Each wall is flat, endless, passes through zero and stands at right angles to its row. A trip goes straight from one point to another. List the walls that it crosses, first one first.
In the rows, zero is written as 128.

Walls:
(1): [155 162]
(2): [166 109]
(3): [142 115]
(4): [ 64 131]
(5): [108 167]
(6): [167 150]
(7): [111  95]
(8): [158 111]
(9): [ 39 113]
Trips:
[106 110] to [ 79 141] => 5
[113 144] to [191 187] => 6, 9, 4, 2, 8, 3
[137  94] to [137 162] => 6, 1, 7, 5, 3, 8, 2
[129  83] to [67 43] => 4, 2, 8
[119 244] to [ 81 190] => 9, 6

Walls:
(1): [ 55 192 172 172 226 122 166 161]
(2): [147 156  94 151 178 121 158  85]
(3): [134 111 116 114 153 198  84 177]
(4): [113 148 141 134  62 208 116 197]
(5): [ 97 206  34 172  71 120 132 208]
(6): [ 70 102  99 124 107  69  82  79]
(7): [103 138 185  76 143  83 110 196]
(8): [168 107 149  69 133 132  61 129]
(9): [ 98 146 103 205 172 213 135  97]
Trips:
[159  76  41  95  88 106 134 167] to [149  65  90 164 106  79 123 147] => 4, 3, 8
[177 145 156 210 179 160 107 163] to [107  89 211  82  68 101 125 103] => 5, 8, 7, 2, 9, 3, 1, 6
[ 87 102 172 128 167 205  69 166] to [ 97  27 131  72 114  69 151 219] => 9, 6, 1

Walls:
(1): [168 115 153 144 100  69 111 153 134  84 187 150 122 140]
(2): [ 81 225 109 127 155 211 160 135 164 124 162 103 121 141]
(3): [193 105 149 158 126  19 103 159 223 126 114 153 150  30]
(4): [147  90  86 168 150 153  25 131  86 101 112 102  96 179]
(5): [106 119  75 132 147  91 101 181 161 161 107  81 194 101]
(6): [115 110 145 126 191 123 193 140  72 119  52  90  78 124]
(7): [117 178 171 147 122 130 115  81 134 153 127 147 107 107]
(8): [164  72 142 101  87  78 179 134 164  73  79 100 130 144]
Trips:
[ 90 140 177  84 141 139 120 146 147 160 102  45 151 105] to [ 87 134 118  87 110 124 125 123  92 126  85 101 121 197] => 7, 4, 5
[ 62 102 114  79 106 124 155 185 139 137  99 190 143 105] to [ 80 149 104 156 123 121 125 142 147 152 154 139 155 107] => 6, 2, 8, 7
[123 141  90 165 145 124 109 168 119 116 144 133 106 202] to [105  87  70 203 130 195 167 152 158 153 196 121 153 135] => 1

Walls:
(1): [147 102 164 166 129 133 132 150  88 112  70 205 122 133 128 134  99 124
 188 161 130 154 126 129 137 130  58 175 130 104 119  91]
(2): [119 112 118 147 148 128  86  97 192  87 121 108 178 127  57 116 121 120
  73  77  53  99 150 142 106 169  64 117 153 145 192 117]
(3): [177 124 175 159  74 170  77 105 113  61 124 127 128 155  58 112 172 136
  83 134 196 104 121  97 138 154 111  73 162 121 155 107]
(4): [149  95 191 104 142 196  72 150 128 113 141 123 115  90 123 164 199 103
 136  57  79  69 110  96 161 110 141 157 121 138  99 165]
(5): [100  90 100  91  56  98 183  86 115  83 135 153 142  85 141 156 159  95
 187 147 147  92  99  95 183  89 105 123 138 179  94 149]
(6): [ 76 118 164 124 137 123  93  72 161 126 137 177  88  92 106 164  73  78
  95 118 104 158 143  77 103 127  84 135  99 100 173 188]
(7): [114 114 183 187 151  75 115 138 130 159 184 120 126 135 191 154 151 103
 126 116 128 137 164  93 145 119 131  97 153 127 110 115]
(8): [130 113 139 123  75  79 131 124 129 127 129 148 130  48 115 156 179 119
 110 119 106 148 123 148 157 182 142  56 121 167 100  92]
(9): [143 135 166  41 139  71 167 174 151 125  95 103 112 130  96 203 231 114
 151 140 113 123 143 141 129 117 125 155 131 142 117 134]
(10): [162 122 126 135 111 149 128 183  94  89 114 172 119 128  52  23  70  95
  88 147 119 121 162 185  57 124  75 110 123 113 128 173]
Trips:
[108  96  78  82 116  78  73 115 132  71 144 106  67 143 146  92  39 174
 146 161 131 103 128 115 159 105 128 115 121 127 137 135] to [194 140 156 136 111 173  90 119 162 161 209 149  99 124 174 141  92 143
 145 163  70 139  99 140 157  89 177 164 108 144 157 158] => 10, 4, 5, 7
[ 89 138 155 109 154 123 151 200 120  77 136 124 149  46 149 135 169 146
 112 145  82 158  97 171 127 159 168 125 136  73  99 122] to [137 136 142 140 114  69 160 160  85 137 144 135 200 145 155  87 153 161
 163 110 137 142 206 106 151 120 130 112 129 162  82 136] => 5, 1, 4
[181 152 199 171 116 117 158 157  95 143 150 162  99 105 100  97 189 106
 181 123 173 182 123 125 156 134 156  87 145 143 134 141] to [ 98  93 191 136 172 118 184 125 206 137 153 141 133  69 101 144 154 126
 200 126 161 113  78 142 192 163 181 160 128 122 139 138] => 10, 3, 6

Walls:
(1): [128 105  93  64 130 175 152  77 223 106 144 146 131 144 167 124 133  75
  68  79 115  74 159 105 147 131 123 158 125  94 116 126 133  86 141  81
  76 210 100 100 131 126 118 207 119 117 177 100]
(2): [127  90 138  96  97 163 172 114  65 170  71 134 103 137 150  81  99 142
  79 134 187 178 104  88 121 115  70 141 106 135 101 149  80  98 161 163
 126 113  92 129 120  76 102 147 148 178 113  92]
(3): [ 68 152 101 143 159 139 139  95  87 125 147 131 189  89 162 142 133 151
 131  95 180 121  91 140 113  83 158 117  69 195 148 163 138 164 207  83
 187 160 179  99 125  82 143 132 150 145 148 168]
(4): [114  77 117 135  94 123 176 109  83 160 115  93  87 128  95 111 122 130
 124 106 149  86 124  99 187 138 129 104 139 156  65 140 134 110 106 119
  65 190 143 111 140 123 121 141 115 147  93 105]
(5): [143 227 203 174 191 179 156 116 223  97 109  94 196 126 118 162 160 163
  87 209 147 105 112 216 116  60  99 192 149 154  93 142 137 200 117 146
 138  97  73 182 105 178 137 162 142  64 166 164]
(6): [131 178 162 144 127 123 159  86 130 143 100 151 135 166  94 119  82 175
 116 123 112 168  94 171 156 143 114 173 125  75 144 118 152 122 133 104
 174 138  86 131 156 144  59  99 124 127 169 135]
(7): [134 123 160 189  93  92 110 124 160 174 144 116 156 154 147 150 163 127
 166  63 122 117 128 108 107 115 135 139  47 100 139 122  65  79 157 140
 146 173 187 240 116  52 134 152 147 134 132 132]
(8): [138  66  69  64 101 141 173 129 118 101 140 173 111 169 118 120  63  87
 156 131 176 129 121 129 124 181  91 101 144 150 147  61 187  83  83 115
 193 101  83 168 118 152 110 122 145 133 166 132]
(9): [124  72  84  77 161 125 163 139 115  89 117 125 138 133 116  97 175 107
 147  72 114 100  90  98 200  55 150 129 166 144 110 125 103 163 107 128
  74 145 179 151 160 160 188 113 151 168 140 103]
(10): [119 110 104 130 143 176 148 111  66 139 145  83 171 112  97 131 143 181
 127 185  92  78  55 200  77 176 121 142  63 118 132 174 141 142  92 127
 108 162 158 158 179 112 104 131  58 111 153  73]
(11): [130 163 119  41 121  89  72 145 139  43  90 166 162 138 102 122 180 142
 132  94  95 139 123 113 107 164 159  66 105 158  79 159 171 125 131 177
 147 114 160 158 110 232 137 127 109 139 130 192]
Trips:
[ 99 100 148  71 124  61 127 108 189 108  93 117 126 123  90 101 107  69
 100 119  90 109 163 184  67 138  89 118 140 167 156 115 118 153 131 160
  98 129  64 221 132 166 173  94 126 151  92 179] to [166 125 120 146  96 189 157 163 176 154  87 159 121 114 134 165 142 151
  87 149  60 158  95 138 154 122 115  73 169 148 109 131 118 190 130 146
 108 149 159 137 180 188 160 194 131 169 112 138] => 8, 4, 10
[ 92 158 103 111 133 134 147 121  76 101 122  87  81 128 171 137 152 150
 139 163  82 131 153 127 105 142 134 130 105 144 129 124 182 102 152 131
 138 100 201 121 140 113 135 188  89 126 211 102] to [ 95 145  68  98 158  93 127 164  96 113 150  99 133 127 119 121 123  44
 154 159 233 114 122 131 159  83 117 168 177 138  61 136 163 161 219  69
 154  84 127 145 114 163 155 138 114  96 152 177] => 8, 9, 5, 1, 10
[ 65 169 114  77 147 134 214 176 124 129 121 136 162  90 129 196  31 154
 168  81 127 124 171  92 111 137 155 128 148 102 131 185 134  96 129 130
 172 105 109 121 169 112 144 111  87  93 112 103] to [143 124 109 109 139  60 106 148 127 140 124 138 182 140 164 131 132 160
 157 113 140 156 202 199 176 118  83 101  69 111 101  99 143  99 142 145
 138 129 127 166 112 147 155 144 123 140  97 126] => 11, 10, 7, 6, 3
[147  66 155 149  99  89 113  53 175  88  87 162  78 126 138 128  85 128
 175 139 128 194 130  87  84 177 125  63 157 131  84  61 173 126 107 150
  66 137  57 101 169 140  99 121  81 142 116 114] to [ 98 163 112 120  58 109  63 198 169 146 108 127 108  87 192 102 103 116
 195 138 137 195 121  88 119 102 154   7  72 112 128 150 137 162 107 114
 115 108  89  34 108 143 119 204 120 148  52 139] => 6, 1, 8, 4, 3

Walls:
(1): [ 94 171 191 110 112 137 191 113  99 141 111 146 127 132 110 131 158 126
 157  63 114 139 148  34 115 172 134 121 106 118 159 150 122  99 142 173
 162 109 136 127  95 155 101  98  86 165 116 131]
(2): [ 95 136 136 106 166 119 156  89 116 143 105 140 178 113 136 171 100 154
 101  80 139 160 139  46 176  99  68 107 154 122 128  73  88 175 121 125
  53 198 131  61 104 141 123 165 128  93  73 133]
(3): [ 79 111 123 114  95 114  86 129 133 175  93 124 163 144 160  87 143  87
 150 116 139 122  92 168 160 174 102  89  85 149 116  90 156  74 156 157
  80 118  93  59 137 117 152 163  54 117 151  87]
(4): [168 146 127 160  78 125 158 185 159 139 150 155 143 140 120  96 190 133
 185 144 171 132 183 136 148 150 105  92 112 138 123 132  74 167  94 133
 128  66 127 120 153 145 139 103 120 114 138 121]
(5): [156 130 101  94 134 141 120 103 141 141  95 119 148 133  96 168 116 217
  77 183 185 133  57 116 142 154 119  72  57 104 115 105  63 102 120  95
 133 147  96 143 163 124  86 129 121  65 124 169]
(6): [108 110 122 114 143 107 118 154 155 104 100 162 144 110  66 126 109 174
 114 154 150 143 144 126 143 169  91 144 142  75 118 117  86 195 138 124
 147 128 144  98 165 192 101 102 134 154 126  92]
(7): [161 123 146 115 180 153 125 160  95 128 128  95 140 166 130 166 122 123
 104  99 194 124 138 132 162  91 139 113 168 123 135 118 139 142 125 150
  76 101 126 111 128 129 145 104  26 154 106 136]
(8): [106  97 122 169 111 135 131 114 148 155  93 114 172 119 142  99 101 129
 168 132 122 152 154 143  62 205  99  97 157 156 163 157 143 100 142  81
 157 161  83 178 116 112 105 139 167 115 138 134]
(9): [141  82 145 130 153 144 162 106 164 173 105 177 109  91 142 147  96 121
 143  95  42 151 150 112 122 128 147 132 112 182 108 109  83 109 110  76
  74 148 160  53 135 112 110 126 105 173 138  88]
Trips:
[122 139  94  73 122 103  68  35 111 105  92 197 161 118 135 118 209 149
 147 117  93 103 101 168 186 178 159 142 168  99 183  89 169 112 173 156
 123 126 132 105 108 168 152  60 153 150 145 131] to [ 72 119  73 114 113 138 108  91 155 143 139 124 172 105 109 112 122 148
 128 141 142 121 124 110 123 155 116 119  34 134 146 110 140 135 156 147
 196 113 183  78 171 121 140 147  99 142 129 156] => 5, 4
[ 97 115 118 160 120 131 106 101 147  97 131 153 142 126  41 141 157 160
 179  86 162 150 100 129 115 115 129 127 148 147 137  83 137 127 153 162
 135 101 160 126 105 137 135 162 107  49  76 166] to [197 138 119 144  72 134 106 120 145 120 133 108 184 129 149  98  95 110
  98 137  89 179 170 122  70  77 111  84 104 160 113 103 150 148 167  89
  91 132 149 162 149  88  98 101 123 122 129 131] => 8, 6, 1, 7, 3, 9, 2
[137 123  84 112 144 152 122 142  99 152 138 134 158 101 120 107 103 118
 172  89 145 127 180 141 152  80  97 110 124  71 119 151 160 161 101 126
  63 143 152  66 122 138 178 148 119 158 103 153] to [122 133  72 120 149  75  94 144 167 120 116 105 172 146 124 100 200 152
  83 163 146 173 147 109 145 110 170 156  99 178 103 125  95 124 110 183
 103 145 148  76 189 139 110 183 111 217 108 118] => 5
[152 150 111  78 145 140 117  94  95 137 160 112  93 219 124 181  97 139
 132 199 142  61 105 114 124 151 144 171 147 116 147 183 123 160 153 118
 100  98  99 154 127 113 139 122 117 115 110 155] to [150 175 113 190 166 128  86   7 142 122  76  72  50 107 138 149 121 119
  86 122 135 148 162 142 127 128 149 129 129 114 144 199 168 104 113 137
  83 130 164 175 121 101 123 109 110  88 165  96] => 8, 5

Walls:
(1): [213 179 102  57 102  89 179 163 160 113 128 104  69  82  75 112 114 159
 159 173 123  82 152 123  99 127  81 113 106 149 159 115 167 160 132 118
 190 146 113 115 119 216 108 153 118 145 138 115]
(2): [147 155 153 136  49 184 204 176 145 117 104 176  98 160  84 208 117  54
 146 106  97 114 146 147 140 113 141 122 128 135  82 130 108 126 194 127
 116 134  94 171  71  83  88 131 106 116 126 155]
(3): [187 148 119 187 158 137 126 181 115 162 170  89 157 170  95  91 125  87
 145 137 138 124 119 139 116 112 106 120 106 196 166 141 151 121 100 124
 149 137  96 102 192 130 154 171 151 180  89 121]
(4): [152 127  76 134 111 196 154 175  83 146  81 147 127  94 166 153 111 120
 214 103  56 131 174 101 122  92 122 116 113 146 161 153 130 207 125 150
 178 130 129  60 137 107  63 115 162 161 152 160]
(5): [114 147  84 158 113 136 177 160 123 140 111 172 148 118 131 121 133  55
 106 144  95 106 119 134 159 155 157 138 104 139 172 136 133 169 132 207
 125 133 150 140 171 142  93 100 117 102 171 182]
(6): [120 139  72 155  93 104 130 110 134 166 146 124 163 193  77 166  92  92
 155 138 221 199  92 142 117 148 123 143 159  98 172 167  93 160 163 146
 100 118 107 143 166 111 140 121 110 140 130  81]
(7): [120  68 114 164  78 123  71 172 148 114 123 177 104  68 151 198 133 128
 127 103 138 141 130  82  79 133 126 175 131  88 153  76 129  87 135 142
 170 155 156 140  68 173 153 137  87 174 119 151]
(8): [151 148 114 175 104  92  84  93 137 141 129 178  90 203 185 189 126  96
  67 154 117 164  67 177  98 115 110 125 148  92 114 113 158 118 137 150
  78 132 189 173 149 114 156 148 112 149 143 134]
(9): [ 60 215 132 163 101 127 112 152 144 131  91  65 146 123 164  88 120 127
  79 168 131 126 139  96 116 133 116  78  94 164 115 153 102 135 137 141
 151 140 110 135 151  57 151 112 115 129 131  85]
(10): [125 122 140 140 192  85 123 125 156 128 198 167  66 127 124  84  90 165
  96 126 104 106 129 103 163 111  95 143 132 104 142  94  96 179  98 160
 161  87  73 145 164 142 137 107 120  95 107 152]
(11): [132  92 194 134 129  70 102 179 155 149 172 147  61 147 120 102 133 111
 150 149 158 155 168 129 115 115  70  84 150 125 154 130 130  60 126  94
 133 136  94 201 131 131 106 109 118 129 136 151]
Trips:
[130 162 110 174  85 149 124  77  76 115 126 119 110 123 106 137 146 110
 154 153 180 153 151 110 139 125 143 132  48 113 140 127 130  86 130 160
 134 142 169  92 177 157 135 114 136 153 110 122] to [ 83  58 131  81 179 208 110 150 122 185 138 164 149  92 141  96 101  71
 148 139  88 139 117 111 134 103 185 133 123  55 105 112 131 131 134  80
 132 126 120 122 147 121 126 191 129  97 136 144] => 1, 8, 9, 6, 3, 10, 2
[127 206 141  84 158  62 107 145 183 111 157  87  63 133  82 156 136  71
 161 140 132 119  50 123  87  68 150  97 192 158 119 121  89 189 150 140
 146 121 144 106 106 129 149 154 116 106 105 170] to [112 188 137 132 154 155 118  96 139 156  84 117 117 142 134 249 174  66
 158 159 176 165 186 102  81 173 156 194 102 125 146 121 185 136 106 142
 128 166 136 197 132 139 139 186 101 172 191 137] => 7, 10, 5, 11, 9, 3, 4
[ 66 165 104 130 124 174 138 113 127 156 105  86  93 141  92 182 112 103
 148 135  84 195 106 156 171 150 152 102 159 103  91 157 129 118 146  88
 159 166 146 158 233 147 120 130  99 133  91 128] to [151 118 159 182 197 113 111 119 124 159 132 164 105 105 124 141 100 117
 165  97 102  61 121  78 114 135 143  93 163 137 134 160 104 199  46 131
  94 209 123 112 112 118 161 150 123 156 137 148] => 10, 9, 2, 6, 7, 8
[132  53 144 100 200 108 114  97  93  75 115 135 131  96 168 112 139 144
  84 182 131 141 106 133  64 194 117 157 141 120 115 184 166  87 153 143
 142 118 127 156 126 125 125 103  94  84 133 173] to [133  96 162 112 124 104 107 163 136 177 158 144 117 147 108  95 136 171
 126 121  68 107 160 107 151 111 147 207 206  30 122 120  97  83 168 155
 107  99 134 127  81  39  89 121  56  52 111 191] => 2, 8

Walls:
(1): [103 106 113 151 125 126 168 179 132  91 130  99 132 149 171  70 188 125
 149  91  99  83 112 102 112 129 150 122 196  98 135 116 136 118 220 185
  95  84 126 127 147 154 141 142 122 126 111  59]
(2): [109 129 156 180 130  91 157 118 169 149 145 139 124 120 138  95 164 103
 169 146 102 122 127 117 122 164 113  87 113 187 123 140 147 157 137  62
 151 186 157 145 122 133 128 117 134 122 119 109]
(3): [ 39 139 125 130 115 146 158 172 181 131  88 164 132 116 121 153 172 138
 140 166  42 111 106 159 152 113 143 168 168 171 128 171 170 148  97 157
 131 128  86 117 122 101 144  60 103 127 141 142]
(4): [ 91  89  96  85 168 149  84 140  93  80 124 125 152 160 142  93  72 158
  75 134 147 131 110 101 137 161 131  75 124 136 148  78 132 138 160 137
 125 152 147 150 118 135 137 152  80 170 130 124]
(5): [137 131 112 153  94 129  68 111 175 136 147 158 138 119 205 109 175 131
  97 129  99  74 149 128 106 115 154 157 198 156 136 113 130  93 156  98
 154 137 124 118 136 132 135  93 138 139 129 116]
(6): [126 128  84 113 126 114 219 136  81  94 115 130 165 143 151 141 118 234
  88 144 130  99 145 114 133  50 120 122 152 124 126  94 100 154 218 135
 163 132 142 156 182 183 151 152  94 127 104 139]
(7): [ 97 136 154 127 132 131 194 156 104 152 143 158 126 141 204 155 193 108
  82 119 184 144 168  62 108 109 122 166 135  80  77 133 135 126 114  73
 161  98 178 148 157 172 141 203 130  86  94  91]
(8): [144 147 118 101 161 138 139 148  57 122 132 117 156 122 134 139 136 141
 150 127 136 105 145 137 158 118 129 136 140 117 136 169 137  87 133 135
 185 110 125 103  94 121 130 169  72  84 128 122]
(9): [139 178 167 130  86 186 149 103 126 103 121 104  91 103 112  74 119 141
  87 144 141 124 125 143 154 130 165  55 129 133  95 129 141 186 136 140
 152 107 186 177 151 130 142 110 142 106 159 142]
Trips:
[121 117 114 122 103  91 141 128 146 121 160  94 162 108 199 141 168 111
 120 173 125  99 136  93 108  77 141 138 132 102 127  95 108 135 184 136
 186  89 100  88 101 122 133 170 172 120 166 111] to [105 102 114  89 126 138 135 146 135 150 174 212 154 104 171  91  81 164
  98 140 122 141 158 110 187 156 131 143 125  83  83 162 141 101 160 169
 133 142 175 139  90 141  45 144 106 169 127 151] => 4, 1
[144 129 139  74 157 125 133 102 123 152 114 107 166 128 146 119 116 173
 139 128  89 154 136 167 147 161 104  95 125 104 178  85  87 105 147 170
 111 148 165 181 174 161 104  94 170 141 144 121] to [ 53 141  58 150 105 123 125 127 132 136 123 117 165 163 140 160 134 165
 179 117 190 110 154 141 162 149 107 141 103 104 174 116 135 144 116 180
 106 133 112 126 128  96 103 116 116 129 168 143] => 9, 3, 8
[112 102 131 135 114 126 129 107 168 109  94 144  76 154 129 173  87 117
 173 129 154 127 147 142 152 125 113 143 121 146 155 127  37 145 137 166
 149 134 149 127 100 163 161 126 113 152 116 128] to [135 154 121 147 108 111 110 134 149 134 139 109 116 117 166 168 111 171
  90 110 114 116 149 162 155 128 137  87 122 128 153 116 112 103 126 159
 151 102 153 103 161 140  92 133 148 162  88 159] => 5, 9
[158 112 185 100  90 120 138 162 141 161 138 127  73 156 131 102 182 172
 120 188  87 178 160 119  77  97 143 129 113 124 160 110 133 138 166 172
 120  82  81 148 187 116  82 157  98  96 162 111] to [144 174 154 173 156 140 136  97 143 135 131 112 101  78 141  88 163 159
 100  45 109 148  93 104 133 107 155 124  91 161 106  84 124 129 171 115
 129 150 104 160 182 160 124 141 139  90 140 146] => 3, 2

Walls:
(1): [116 148 157 143 181 156 121 128 101 162 151 181 143 141 145 165 142 103
 148  92 162 119 109 169 133 152 105 133 137 125 185 125 111 129 150 163
 108 118 129  75 125 133 112 118 111 156 104 114]
(2): [110  76  80  78 112 125 142  49 106  91 176 138 113 112 162 152 143 115
 133 126 171  63 108 138 142 125 131 135 156 177  89 123 146  83 156 131
 180 119 152 124 143 126 103 141 123 136  79 132]
(3): [177 171  68 139  77 151  87 180 145 125 104 141 146 100 121  93 107 110
 145 108 197  93  99 185  64  77 111 115  94 189 137 112 107  77 119 164
  98  89 151 102 138 184 176 133 183 113 102 176]
(4): [118 139 132 141 149 179 138 101 112 123 132  89 104 137 147 133 126 125
 157 135 131 130 128  92 107 112 112 149 124 124 147 141 119 173 101 120
 129 146 190 186 113 160 174 135 110 124 102 145]
(5): [126 169 125 125 115 122 163 160 137  52 128 122 151 138 144 161 181 118
 112 142 134 118 172 134 160 175 151  80 105 107 168 194 121  90 179 120
  95 166 126 145 150 137 111 105 142 100 153  85]
(6): [110 166 176  74 116 170  80 139  63  81 135 107  86 128 158  95 143  72
 182 143 180 176  73  58  48  60 135 128 120 146 127  96 135 146 101 101
 134 126 131  80  92  95  98 128 210  90 141 117]
(7): [145 115 126 105  92 124 135 107 148 144 138 135 119 129 136  84  99 154
 114 165 172  98 136 123 163 125 112 141 156 202 135 103  78 105 131 152
 111 182 142 127 110 111 102 122 133 165 102  92]
Trips:
[138 177 121 124 139 148 117 133 175  90 168 182 104 144 109 135 125 130
 134 144  89 155 130 109  81  94 131 126 148 113 102 133 128 123 123  89
 120  84 167 180 149 164  79 168  89 147 113 122] to [117 118 105 163  97 122 168  86 132 154  87 174  70 149 151 170 178  95
  99 127 133 120 124 103 143  77 195 117 124 101  85 113 102 132 118 129
 107 169 116  97 117 103 146 148 116 133  78 144] => 2, 6, 7
[ 95 143 160  81  74 149  70 144 129 134 115  97 130 116 137 135 166 131
  92 166  82  92 128 114 108 145 165 163 161 199  75 118 169 127 123 153
 106 132 143 128 142 105 119 150 112 122 168 114] to [123 103 179 151 199 133 197 155 104 107 111  91  89  91 139 107 139 120
  95 106 138  53 122 134 130  82 143 159 126 150 114  86 118  95 111 111
 162 123  59 170 116  95  96 118 137  84 157 174] => 7
[ 64 124 110  77 141  49 103  97 142 106 119 137 106 138  98 111 111 145
 125 117 150 142 118 190 129 167 196 112 126 145 128  97 118 164 122  99
 119 128 151 120 170 159  99 144 136 159 155 129] to [132 131 121 130 129 140 150  84 102  98 135  87 123 122 119 110  97 123
 133 147 122  91 117 137 122 159 117 127 118 116 145 131 165 107 116 151
 150 146 132  98 123 125 144 139  91 111 153  72] => 5, 4
[136  72 110 109 147 126 109 132 111 135  90 137 124 121  79  98 112 122
 131 176 174 126 149  86  91 159 108 112  96 159 112 109 120 113 127 144
  85 143 170 109 128 111  77 109 111 112 150 103] to [165 125  98 179 108 119 152 152 155 125 105 187 131 119 130 125  99 128
 137 106 159 106 147 109  70 130 123 126 116 169 111 100 151 121 147 115
 146 117 141  99 106 145  62  95 160 116  96 176] => 1
